Each row of a before or after table is a point. The points were changed in one or more steps. Then noise was added and the rows were shuffled. The steps act on columns, c1 being the first. Write out the steps. A step turns or swaps two columns, mirrors them in a line or flattens them onto one, adds a multiple of one to another, or multiplies or shifts one. Angles are multiples of 10 degrees, from the lower column toward the higher: turns from -170 to 170, lines from 10 to 170 but not 90. Use the fewest steps. Two steps may share a column if one is a turn and the other turns, adds or multiplies; they go together, in the order done. Otherwise the lowest column goes first.

Before, 14 rows:
[[-2.8 -4.9 -3.6]
 [ 1.3 -3.8 -0.4]
 [-3.0 -4.5 -3.0]
 [-1.8  0.1 -0.1]
 [ 2.6 -0.5  4.4]
 [-0.9  0.5  2.6]
 [ 4.7 -4.1  0.7]
 [-2.8 -6.1  4.7]
 [ 0.8  0.3  4.0]
 [ 4.2 -1.3 -0.4]
 [-3.1 -2.5  1.7]
 [-0.4 -2.8  0.9]
 [-1.7  1.4 -1.0]
 [-2.4 -5.5 -0.4]]
After (14 x 3):
[[-4.4 -0.4 -5.9]
 [-5.7 -4.0 -5.7]
 [ 1.8  3.9  0.2]
 [-5.8 -3.2 -4.4]
 [-1.6  2.8  0.1]
 [-5.8  1.8 -2.3]
 [10.0  1.0 -3.8]
 [ 8.6 -0.2 -1.6]
 [ 2.1 -0.2 -3.8]
 [-0.9  1.0 -2.4]
 [-5.7  5.0 -6.1]
 [ 4.9  4.4 -0.7]
 [-2.9 -0.2  0.2]
 [-3.4 -1.2  1.5]]
Steps: multiply c1 by 2; swap c2 and c3

Before, 10 rows:
[[-2.3 -2.3  2.5  2.0  4.7 -7.6  0.8  5.0]
 [ 4.2 -0.4  3.5 -2.2 -5.9 -3.6  0.8  0.4]
 [ 2.8 -2.8  4.9  0.0  6.5 -2.9 -8.2  4.1]
 [ 0.1 -1.0 -0.3  5.2 -2.1 -5.4 -0.7  1.2]
 [ 2.8  2.6  0.3 -8.6 -3.1  0.6 -3.8  4.0]
 [ 4.1 -3.4  0.8  5.8 10.4  2.3 -0.1  4.2]
 [ 3.0 -2.3  4.7 -3.0  2.5  2.9  1.5 -7.5]
 [-0.1 -2.7  0.4 -0.3 -6.0  2.4 -3.9  5.6]
 [ 2.6  2.2  9.0 -3.7  6.1 -0.5  0.9  0.1]
 [ 0.7  0.2 -0.4  5.0  0.0  1.9 -3.1  2.5]]
After, 10 rows:
[[ 3.7  0.4  0.3  1.3 -1.4 -6.4  6.4  4.2]
 [ 0.9 -1.4  0.1  0.4 -0.4  6.7  0.2  1.3]
 [ 0.1 -2.0 -0.5  2.7  0.1  2.6 -5.5  3.7]
 [ 1.2  0.9  0.0  4.2  0.3  2.2 -3.3  2.1]
 [ 0.0  0.5 -0.4 -1.7  0.3 -2.7  2.2 -0.5]
 [ 1.1 -1.1 -0.2  6.7 -0.4  1.8  4.6  3.5]
 [ 1.2 -1.4  1.9 -0.9 -0.8 -3.6 -1.8 -7.5]
 [ 5.8 -0.3  0.1 -2.6 -2.0  2.1  3.7  0.2]
 [ 1.3 -1.0 -0.8  4.0 -0.8 -1.9  0.2  4.9]
 [-3.5 -0.4 -1.2 -2.3  1.9  6.2  4.2  4.9]]
Steps: flatten c1 and c5 onto the line at 160 degrees; multiply c2 by 0.4; flatten c3 and c8 onto the line at 100 degrees; turn c4 and c6 by 130 degrees; turn c4 and c7 by 110 degrees
